Each row is a point. The points of each table are mixes of a few directions, plus a little noise. How many directions does each table use, and how many do they share? Where both have some left over, give the other angles between the two spaces (their principal angles), to ten degrees, smallest first.

First, 5 rows:
[[-0.18  0.40]
 [ 0.44 -0.95]
 [-0.15  0.33]
 [-0.06  0.14]
 [-0.04  0.09]]
Second (6 x 2):
[[-0.35 -0.03]
 [ 0.56  0.04]
 [-0.85 -0.07]
 [ 0.24  0.02]
 [-0.26 -0.02]
 [ 0.66  0.05]]
Directions: first 1, second 1, shared 0; angles 70

First (5 x 4):
[[-0.41 -0.75 -0.17 -0.22]
 [-0.31 -0.56 -0.19 -0.18]
 [ 0.47  0.88 -0.23  0.07]
 [ 0.22  0.36  0.53  0.29]
 [ 0.04  0.07  0.06  0.04]]
Second, 7 rows:
[[ 0.17  0.01 -0.18 -0.25]
 [-0.22  0.22  0.56 -0.36]
 [-0.09  0.34 -0.47 -0.41]
 [ 0.08 -0.50  0.24  0.90]
 [-0.15  0.33 -0.33 -0.31]
 [ 0.17  0.06  0.15 -0.51]
 [ 0.06 -0.46  0.04  0.93]]
Directions: first 2, second 3, shared 1; angles 80

First:
[[ 0.34 -0.17 -0.26 -0.21  0.20  0.11]
 [-0.23  0.22 -0.12 -0.17  0.08 -0.21]
 [ 0.43 -0.13 -0.46 -0.24  0.02 -0.35]
 [ 0.01  0.02  0.00  0.08 -0.20 -0.28]
 [-1.48  0.81  0.59 -0.06  0.37  0.44]
 [ 0.23 -0.20  0.15  0.28 -0.27 -0.02]
 [ 0.70 -0.55  0.11  0.32 -0.20  0.30]]
Second (7 x 6):
[[ 0.61  0.02 -0.84 -0.08  0.57 -0.09]
 [-0.51  0.39 -0.04 -0.20  0.29  0.04]
 [ 0.42 -0.28  0.05  0.30 -0.47 -0.33]
 [-0.68 -0.09  0.78 -0.54 -0.23  0.46]
 [-0.49  0.06  0.51 -0.07 -0.43 -0.13]
 [ 0.09 -0.08  0.01  0.00 -0.11 -0.08]
 [ 0.57  0.00 -0.47  0.59  0.38  0.14]]
Directions: first 3, second 4, shared 3

First:
[[ 0.33  0.70  0.06 -0.26  0.68  0.01  0.17  0.46]
 [ 0.12  0.27  0.02 -0.10  0.26  0.00  0.06  0.18]
 [-0.21 -0.45 -0.04  0.17 -0.44 -0.01 -0.11 -0.30]
 [ 0.38  0.81  0.07 -0.30  0.79  0.01  0.19  0.53]
 [ 0.08  0.17  0.01 -0.06  0.16  0.00  0.04  0.11]
 [-0.67 -1.43 -0.13  0.53 -1.39 -0.02 -0.35 -0.95]
 [-0.01 -0.02  0.00  0.01 -0.02  0.00  0.00 -0.01]
 [-0.15 -0.32 -0.03  0.12 -0.31  0.00 -0.08 -0.21]
 [-0.16 -0.35 -0.03  0.13 -0.34  0.00 -0.08 -0.23]
 [ 0.29  0.63  0.06 -0.23  0.61  0.01  0.15  0.42]]
Second (7 x 8):
[[-0.02 -0.15  0.40 -0.04  0.28 -0.06 -0.01 -0.05]
 [ 0.26  0.61 -0.06 -0.20  0.49  0.02  0.14  0.38]
 [ 0.17  0.49 -0.20 -0.11  0.22  0.04  0.09  0.28]
 [ 0.03  0.01  0.21 -0.06  0.24 -0.02  0.02  0.04]
 [-0.61 -1.29 -0.17  0.48 -1.31 -0.01 -0.31 -0.86]
 [-0.16 -0.40  0.18  0.09 -0.19 -0.04 -0.10 -0.24]
 [ 0.29  0.76 -0.38 -0.17  0.30  0.08  0.15  0.45]]
Directions: first 1, second 2, shared 1
